Each row of a before or after table is a point. One or more steps were done to the points. Then noise was added and the rows were shuffled. The steps act on columns, c1 being the first. What was done? A step turns or swaps two columns, mirrors them in a line or flattens them onto one, adds a multiple of one to another, or multiplies or shifts one. Angles are multiples of 10 degrees, from the lower column toward the higher: turns from -170 to 170, lines from 10 to 170 but not 90. Use the fewest steps. Two steps may share a column if one is a turn and the other turns, adds or multiplies; they go together, in the order done. Otherwise the lowest column goes first.

Before (9 x 2):
-23	19
-12	-10
7	-14
-32	22
-16	58
23	-23
-40	-12
-24	-60
-21	18
After, 9 rows:
-30	-8
-36	49
9	43
-15	0
-4	17
36	14
30	12
59	-15
26	11
Steps: turn c1 and c2 by -120 degrees

Before:
-29	-16	-23	-3
14	-30	22	25
-27	-25	11	7
13	-17	-60	36
9	-11	-3	-4
22	22	1	19
17	7	2	4
-2	-24	-6	15
38	26	27	15
20	18	-22	22
2	0	19	-36
32	-23	-9	34
-22	7	-3	-4
11	11	-29	-22
After, 14 rows:
0	-12	2	-8
29	1	-3	-24
-28	27	1	-28
-25	20	0	-10
-11	4	-2	-14
-28	-30	-2	2
15	12	-2	-22
-43	-26	1	-9
-34	-15	0	8
16	6	-1	18
-13	-25	3	8
8	-25	2	25
-27	19	3	-6
20	-14	-1	26
Steps: mirror c1 and c4 in the line at 120 degrees; multiply c3 by 0

Before, 11 rows:
-15	-12	-4	-11	-2	-21	19	-10
2	-14	-3	-12	3	-5	-6	8
-15	-11	-17	-5	16	-28	13	-12
20	-15	-15	-6	-5	-15	7	13
3	-2	-8	-10	-10	8	-15	-5
7	3	14	12	25	-29	19	19
19	-15	8	-7	23	6	-9	-2
-5	-4	13	-17	1	2	-11	19
9	6	-2	-16	23	7	18	19
2	-14	-16	-8	6	3	10	19
-11	-10	11	-2	-9	5	-8	2
After:
-23	-4	-59	12	22	-28	14	-4
-8	4	17	-15	2	3	-8	-18
-18	2	18	-1	-13	6	-5	-3
3	-6	-10	-17	8	3	13	-12
32	-4	-38	-12	-5	-14	11	-8
6	5	4	7	-12	8	-13	-10
13	-6	-29	-20	31	-28	16	10
-24	-6	-35	12	-3	-22	19	-9
4	0	-10	-7	4	-7	2	-14
14	-3	7	-16	31	8	16	-20
30	1	19	4	31	5	-4	-6
Steps: multiply c1 by 1.6; flatten c2 and c7 onto the line at 110 degrees; add 1.5 times c6 to c3; turn c4 and c8 by 100 degrees; multiply c5 by 1.3

Before:
16	-6	-12	-13	-5	24	2	-18	-32
8	-25	-15	-14	-5	8	2	1	-19
1	16	-1	9	8	-6	-13	12	15
6	-13	-23	-32	-1	22	-8	-27	-9
-12	7	5	-8	-7	-8	-23	11	1
2	8	1	-19	-15	1	-6	7	11
-20	-22	0	12	-15	15	13	7	-7
6	-12	4	12	-4	-12	1	-7	-6
-14	9	12	6	-4	-14	-8	3	7
-2	-15	-3	3	-19	14	15	-7	-9
6	6	-25	-17	3	-8	3	-10	-17
5	-6	-23	5	-16	-5	-11	-7	-12
After (12 x 9):
-1	-10	-25	-5	16	-8	4	0	-17
-14	4	-23	-21	-18	-5	-8	2	-13
-10	8	4	0	-13	-11	6	11	-7
-15	8	-23	-18	28	22	-1	-59	-8
2	1	4	-13	3	-8	-27	21	1
-16	17	-14	-16	8	9	12	-12	-19
-13	-2	-11	-11	7	26	11	-53	-31
12	1	11	-2	-8	-13	-15	23	8
3	13	-3	-26	-18	13	16	-28	-8
11	29	1	-16	-22	16	7	-16	-6
-1	-15	0	14	-1	-6	-14	22	14
0	-7	3	-29	4	1	-6	4	11
Steps: turn c1 and c2 by -150 degrees; turn c1 and c7 by -30 degrees; multiply c5 by 1.6; turn c4 and c5 by -60 degrees; add -1.5 times c6 to c8

Before:
34	-15	4	12	-18	13	-19	-4	20	10	1	-7
1	12	17	-33	-18	-4	5	16	23	16	3	16
-5	-19	3	11	-13	13	7	-14	-18	17	14	-5
1	-8	0	-4	13	9	9	24	21	27	-39	-11
7	2	17	-2	26	-10	2	-15	-22	-23	8	-3
49	-4	-3	11	-15	-37	13	13	16	32	-6	-13
35	6	0	8	12	9	4	35	19	30	7	7
-2	-19	3	-4	-17	6	6	13	19	-57	15	17
18	-2	31	10	2	12	12	36	10	14	7	-12
7	10	5	-7	-20	18	12	-25	23	19	8	-12
0	-15	2	4	3	14	14	2	28	-14	4	-2
13	-21	2	-37	-16	16	3	-18	22	33	12	-8
14	-9	-5	9	-16	16	13	36	-26	-29	13	-15
-2	-6	-3	-17	1	4	-20	19	28	29	14	-17
After:
31	4	18	9	3	-12	16	36	10	15	8	-12
1	-14	14	-36	-15	-19	5	-18	23	39	8	-7
0	2	2	-4	13	29	12	24	20	27	27	-11
17	28	1	-34	-18	0	6	16	23	11	-6	16
1	-59	-2	-4	-16	-15	8	13	18	-48	-4	18
-3	13	49	11	-14	24	17	12	16	32	-29	-12
1	25	36	7	12	-12	4	35	18	27	4	6
-3	7	-2	-18	2	-16	-26	18	27	30	-4	-17
3	-20	-5	10	-13	-19	9	-15	-17	23	5	-6
3	-17	33	13	-19	-7	-24	-4	21	14	11	-8
4	25	6	-7	-19	-17	15	-25	23	15	11	-12
3	-30	0	4	3	-10	19	2	27	-8	10	-2
16	-9	8	-3	26	0	2	-15	-22	-22	-13	-3
-6	-29	14	7	-15	-19	16	36	-27	-23	7	-15
Steps: swap c1 and c3; turn c2 and c10 by -20 degrees; multiply c2 by 1.6; turn c6 and c11 by 120 degrees; multiply c7 by 1.3
